Each point is reached from the start by the listed moves, each made once or not at all, plus a little noise. Is the number of moves made odd or even? Then give how often each move was made.
In the rows, 128 means zero.

Moves:
(1): [177 127  93]
(2): [139 175 157]
(3): [152  89 173]
Start: [143  88 100]
Points:
[168  47 148] => odd (0, 0, 1)
[180  95 177] => even (0, 1, 1)
[229  90 142] => odd (1, 1, 1)

Moves:
(1): [163 125 163 130 123 161 124 158 149]
(2): [129 160 131 137 138 133 152 122 157]
(3): [131 148 176 125 127 113 117 128 117]
(4): [127 120 153 172 135 116 159 114 130]
(5): [114  93 136 122 175 121 119 110 138]
(6): [ 84 132 181 121 147 172 129 152 125]
(7): [154 131 132 113 119 114 169 142 117]
(8): [133 129 116 155 131  92 122 167 134]
(9): [114 112 149 116 104  93 127 120 164]
Start: [101 141 127 112 115 109 136 178 124]
Points:
[152 148 249 138 165 100 206 184 162] => even (1, 1, 1, 1, 1, 0, 1, 0, 0)
[ 47 127 236  97 176 128 113 186 119] => odd (0, 0, 1, 0, 1, 1, 0, 0, 0)
[128 142 218 124  88  53 111 238 179] => even (1, 0, 1, 0, 0, 0, 0, 1, 1)

Moves:
(1): [157 130 140 110  99 110 141 120 133 122 145 133 132 135 105 126 128 126
 136 126 131]
(2): [141 148 122 132 142 127 109 144 129 122 140 133 137 134 120 136 125 120
  99 146 126]
(3): [118 125 150 119 133 130 112 115 143 108 126 154 132 141 124 118 131 118
 138 122 117]
(4): [129 127 145 171 125 100 113 127 131 168 131 108 136 152 125 122 150 132
 147 151 115]
(5): [133 115 112 122 158 107 111 137 134 154 116 138  92 117 113 123 133 100
 119 114 132]
(6): [139 149 106 124 135 130 158 128 121 122 131 120 115 124 119  98 123 146
 141 124 170]
(7): [141 119 124 114 145 108 146 113 127 108 133 105 135 144 121 135 130 143
 142 141  92]
(8): [126 132 134 132 128 134 134 159 147 116 127 135 124 109 148 135 139 136
 153 124 103]
(9): [102 119 110 141 108 120 141 143 168 125 129 136 154 111 141 125 104 129
 125 155 141]
(10): [ 93 147 125 116 122 118 145 128 129 148 124 122 129 128 130 108 136 116
 130 138 116]
(11): [139 108 121 131 123 149 130 142 133 134 153 136 144 143 153 131 139 141
 128 120 128]
(12): [132 127 118 128 128 123 130 117 118 120 123 165 114 112 125 102 144 132
 131 116 104]
(13): [139 117 123 134 165 135 149 140 129 143  86 130 162 148 129 131 114 137
 121 106 116]
(14): [129 131 120 112 122 138 127 137 128 123 116 140 126 145 120 132 102 118
 132 132 124]
(15): [145 136 153 126 129 101 116 130 118 133  97 121 116 131 160 105 118 126
 105 110 107]
(16): [138 129 124 131 127 152 131 120 149 150 129 132 108 124 136 136 132 124
 121 123 131]
(17): [129 125 123 124 111 145 133 129 130 113 118 122 130 148 121 125 150 118
 117 125 135]
(18): [143 132 139 112 134 122 106 152 134 123 128 120 123 104 111 125 116 180
 141 129 129]
Start: [ 91 118 132 124  96 154 161 161 140 107 123 140 129 139 128 136 143 100
 140 122 127]
Points:
[170 153 125  92  58 163 187 222 153  66 127 155 123 188 146  98 141 106
 131 108 128] => even (1, 1, 0, 0, 0, 1, 0, 1, 0, 0, 1, 0, 0, 1, 1, 0, 1, 0)
[ 81  96 137 184  95 166 182 186 235 131  67 197 168 160 153 104 177  99
 169 112  58] => even (0, 0, 1, 1, 0, 0, 0, 1, 1, 0, 0, 1, 1, 0, 0, 1, 1, 0)
[ 72 122 135 149  84 109 173 223 207 148  94 146 114 165 186  52 187  82
 165 124 111] => even (0, 0, 1, 1, 1, 1, 0, 1, 1, 1, 1, 0, 0, 0, 1, 0, 1, 0)
[140  75 108 108 145 148 183 215 249 111 130 192 169 166 141 156 135  93
 138 114  64] => even (1, 1, 1, 0, 1, 0, 1, 1, 1, 0, 1, 0, 1, 0, 0, 1, 0, 0)
[ 67 133 134  93 119 185 195 180 192 112  54 224 132 144 147 100 139  90
 171  83  44] => odd (0, 0, 1, 0, 0, 0, 0, 1, 0, 1, 0, 1, 1, 1, 0, 1, 0, 0)
[ 71 101 118 112 154 153 184 195 175 133  81 224 132 141 157  93 174  89
 165  65  45] => odd (0, 0, 1, 0, 1, 0, 0, 1, 0, 1, 1, 1, 1, 0, 0, 0, 0, 0)
[154 134 131 125 106 127 147 216 184 129 154 184 115 190 105 101 161  85
 175 123 124] => odd (1, 1, 1, 1, 1, 1, 0, 1, 0, 0, 1, 0, 0, 1, 0, 0, 0, 0)
[125 138 128 133 150 115 175 197 164 211  35 103  91 161 123  58 157 127
 131  84 122] => odd (0, 0, 0, 1, 1, 1, 0, 0, 0, 1, 0, 0, 1, 0, 1, 1, 1, 1)
[136  98 133 117  57 108 189 166 191  70 158 156 159 172  86  63 176 179
 208 146 107] => even (1, 0, 1, 1, 0, 1, 1, 0, 1, 0, 1, 1, 0, 0, 0, 0, 1, 1)
[ 92 121 186 130  28 102 158 225 220 117 120 151 162 163 162  75 174 137
 178 139  67] => even (1, 0, 1, 1, 0, 0, 0, 1, 1, 1, 1, 0, 0, 0, 1, 0, 1, 1)

Moves:
(1): [121 136 125 141 148 129 116 119 120 127 118 142 139 123 125 114 135 136
 125 134 119 125 155 138 132]
(2): [123 111 135 123 132 131 122 143 137 127 124 125 144 135 118 119 134 142
 122 138 119 142 122 133 144]
(3): [122 142 133 146 120 138 117 127 124 123 128 137 115 137 129 131 125 127
 124 133 119 129 116 128 118]
(4): [130 120 118 135 134 135 127 118 108 155 152 125 106 111 139 116 161 136
 136 119 128 143 114 117 136]
(5): [128 135 131 130 127 115 120 131 123 137 137 114 136 128 126 147 111 123
 120 131 126 124 129 118 130]
(6): [127 132 133 126 125 129 148 140 128 130 127 136 133 125 146 126 140 129
 121 130 118 132 124 114 129]
(7): [109 142 122 134 119 137 131 125 134 118 154 147 127 136 130 120 138 131
 136 124 123 131 132 130 127]
(8): [125 125 120 135 130 124 137 142 142 136 139 134 119 144 121 139 120 131
 133 129 134 116 145 119 130]
(9): [116 133 143 141 130 125 155 129 130 106 137 128 132 121 119 133 127 127
 130 126 116 138 122 117 129]
(10): [132 122 123 136 135 117 130 141 133 117 118 133 127 138 121 142 137 115
 128 116 137 123 119  95 116]
(11): [123 125 134 148 114  93 126 141 138 125 121 123 120 139 127 139 133 130
 134 133 136 123 134 129 131]
(12): [118 131 138 117 119 126 125 137 137 123 142 120 126 125 118 125 123 131
 127 137 127 134 143 120 111]
(13): [131 137 135 134 144 138 124 126 122 133 129 121 136 120 135 115 121 140
 132 121 145 116 136 124 106]
(14): [124 119 147 135 144 137 115 130 132 118 129 122 136 132 144 123 126 124
 120 114 142 133 144 122 126]
(15): [148 125 130 131 135 122 121 129 117 130 121 128 148 142 117 118 130 129
 134 156 132 123 114 138 118]
(16): [130 127 114 124 144 112 135 135 131 121 141 154 132 140 106 147 142 125
  97 131 138 103 127 149 129]
(17): [107 132 154 107 141 128 120 137 118 134 126 139 138 155 127 113 123 134
 112 138 149 144 118 114 143]
(18): [130 116 129 120 135 130 136 123 148 127 123 114 127 122 145 147 131 133
 128 128 135 131 125 130 125]
(19): [121 147 125 125 117 141 120 126 125 142 135 120 133 133 123 136 115 127
 132 140 133 128 138 133 130]
(20): [120 128 124 139 123 132 133 133 121 135 153 136 126 129 136 121 122 130
 119 132 139 134 134 127 134]
(21): [134 136 131 124 134 119 122 150 148 127 124 135 132 125 123 129 137 131
 133 112 115 151 119 119 130]
(22): [121 112 130 131 138 123 136 116 129 138 127 133 128 130 128 132 142 122
 127 117 127 116 127 138 121]
(23): [125 138 112 130 144 119 147 137 126 126 116 119 136 145 138 129 122 144
 118 111 133 128 165 118 125]
(24): [123 133 123 121 129 120 140 128 147 131 149 113 130 126 116 120 124 115
 134 136 119 130 136 146 134]
Start: [124 116 111 131 124 150 149 128 119 131 140 132 135 146 127 128 148 133
 113 109 121 114 149 124 138]
Points:
[ 81 148 157 183 203 122 142 151 144 114 198 170 159 183 117 101 209 160
  94 124 146 142 148 132 129] => even (1, 0, 1, 1, 0, 0, 1, 0, 1, 0, 1, 0, 1, 1, 1, 1, 1, 1, 0, 0, 1, 0, 0, 1)
[ 69 148 177 140 127 114 170 162 134 130 178 104 170 179 131 141 123 119
  93 133 138 141 169  89 169] => even (0, 0, 0, 0, 1, 1, 0, 0, 1, 0, 1, 0, 0, 1, 0, 0, 1, 0, 1, 0, 0, 0, 0, 1)
[ 66 104 156 110 155 162 129 164 144 180 220 120 155 168 115  83 176 149
  93 113 139 189 164 113 168] => even (0, 1, 0, 1, 0, 0, 0, 0, 0, 0, 0, 1, 0, 1, 0, 0, 1, 0, 1, 1, 1, 1, 0, 1)
[111 134 130 136 137 159 123 135  98 191 179 119 134 194 131 152 138 151
 110 157 153 127 123  96 145] => even (0, 0, 1, 1, 1, 0, 0, 1, 0, 0, 0, 0, 0, 0, 1, 0, 1, 1, 1, 0, 0, 0, 0, 0)
[ 93  74 132 161 175 119 153 148 144 135 183 167 165 171 132 119 249 166
  83 134 127 114 174 146 133] => even (1, 1, 0, 1, 0, 1, 1, 0, 0, 0, 1, 1, 0, 1, 1, 1, 0, 1, 0, 0, 0, 1, 0, 0)
[ 37 100 126 144 162 113 158 181 149 172 239 136 147 230 131 163 172 178
  56 112 188 122 225 102 158] => odd (0, 1, 0, 1, 1, 0, 1, 1, 0, 0, 1, 1, 0, 1, 0, 1, 1, 1, 1, 1, 0, 1, 1, 0)
[ 61 137 160 167 189 125 168 184 121 110 188 203 195 226  73 128 176 154
  63 151 128  92 157  78 100] => odd (1, 1, 1, 0, 1, 1, 1, 1, 1, 1, 0, 1, 1, 0, 1, 1, 1, 0, 0, 0, 0, 1, 0, 0)
[ 90 109 150 163 208 125 171 183 144 137 166 165 200 200  79  88 163 149
 105 127 135 138 160  96 141] => even (1, 1, 0, 0, 0, 0, 0, 1, 1, 1, 0, 0, 1, 0, 1, 0, 1, 0, 0, 1, 1, 1, 0, 1)
[109 129  95 147 152 106 192 185 164 114 235 170 134 175  56 137 206 123
 121 118 108 127 141  95 116] => even (0, 0, 0, 1, 0, 0, 1, 1, 1, 1, 0, 1, 0, 0, 1, 1, 0, 0, 0, 0, 1, 0, 0, 1)
[ 98 100 185 175 202  97 138 197 139  94 130 177 184 225  85 133 189 145
  68 112 160 119 111  94 114] => even (0, 1, 1, 0, 0, 0, 0, 0, 1, 1, 1, 0, 1, 1, 1, 1, 1, 0, 0, 0, 1, 1, 0, 0)
[ 68 126 122 185 232 145 182 141  85 145 215 198 174 211 128  86 191 179
  67 100 177 100 215 111 130] => odd (1, 0, 0, 1, 0, 0, 1, 1, 1, 0, 0, 0, 1, 1, 1, 1, 1, 0, 0, 1, 0, 1, 1, 0)
[118 109 121 160 188  63 162 169 146 121 164 102 182 204  92 156 152 122
  75 106 175  59 215 114  79] => odd (0, 0, 0, 0, 1, 0, 0, 0, 0, 1, 1, 1, 1, 1, 1, 1, 0, 0, 0, 0, 0, 1, 1, 1)
